Rows are points. To make a cloud, some directions were put in groups of two or more. Within a group, all points are equally far from the middle, so they leave a hole (a ring in 2 directions, a hollow ball in 3). The other directions are filled evenly. Then the cloud was stretched, turned, moved and blurred a little. How many holes are there, and how many directions does each take, smallest first?

Cloud (13 x 2):
[[-55 -29]
 [ 60   4]
 [ 23 -35]
 [ -9 -41]
 [ 34  24]
 [ -1  24]
 [ -7  23]
 [ 38  23]
 [ 53  16]
 [-16  21]
 [ 14  25]
 [-32  14]
 [-54 -30]]
Holes: 1 (2)

Cloud, 19 rows:
[[ 11 -14 -17]
 [-10 -60 -36]
 [-13   3  -6]
 [ -8 -36 -30]
 [  3  11   6]
 [-24  29  15]
 [ 31 -15 -28]
 [ 13  46   4]
 [  6 -19   5]
 [ 14 -10   3]
 [ 29 -30 -23]
 [  4  12 -18]
 [-21  14  -1]
 [-11 -22 -37]
 [ 29 -25  -6]
 [ 20  30  -1]
 [  5 -33 -40]
 [ 28 -22  -8]
 [ -8 -36  23]]
Holes: 0

Cloud, 48 rows:
[[ 23 -20  48  -5  20  -6]
 [ -6 -12 -44 -23  12 -10]
 [ 19  -8  36 -12 -19 -33]
 [ -4  -6  -7 -30   0  32]
 [-22  -8  30 -40  -4 -21]
 [ 48 -22  37  16 -11 -30]
 [-18 -51 -42 -26 -14  31]
 [ 16  40  18 -12  16 -19]
 [ 21  -5  -3 -17 -12 -20]
 [ 51  10   1   3 -13 -15]
 [ 22   1 -14 -17  20  31]
 [-28 -50   1 -16   0 -17]
 [  7 -40  17 -16  -8  22]
 [ 13 -21   8 -30  17 -57]
 [-29 -41  -8 -10   9   5]
 [ 28 -12 -45 -14 -13   9]
 [  2 -34 -50  -2  12 -32]
 [  4 -57 -21   2  28   6]
 [ 16 -37   1  -1 -58  -8]
 [-40 -35  19   5   4 -31]
 [  2 -48 -22 -18 -22 -24]
 [ 26   3  -1  -9 -50  20]
 [ 13  13 -27 -44 -39   5]
 [ -6 -33  36  -8 -10 -15]
 [ 11 -48  38 -23 -19   8]
 [-20 -53 -32 -37   9 -10]
 [-19 -14 -16 -50 -15  10]
 [ -3   0 -25 -15 -39 -13]
 [ 24  -3  20 -29  22  14]
 [-24 -48  47  17 -16  15]
 [  4   8  39   3  28 -13]
 [ 18   9 -20   9 -49  23]
 [ 24   9  16   6  -2 -34]
 [-23   0 -14 -15  -5  18]
 [ -8 -16 -60 -27  33 -25]
 [ 23 -35   7 -19   3  -2]
 [  3 -21   1   9  -2 -38]
 [ -6 -21 -16 -44 -41 -23]
 [ 14 -39  17 -22 -15 -32]
 [-34 -14 -33  -4 -13 -37]
 [ 30 -37 -24 -52 -44  15]
 [ 21 -16   3  21 -35 -15]
 [ -8  13 -46 -19  -8 -22]
 [ 31 -19  10 -11  11  21]
 [ 49  38  -6   9 -15   1]
 [ 14  15  46 -11  26 -10]
 [-38 -32  -9  -6  31  15]
 [ 30 -25   8 -26   8   9]]
Holes: 0
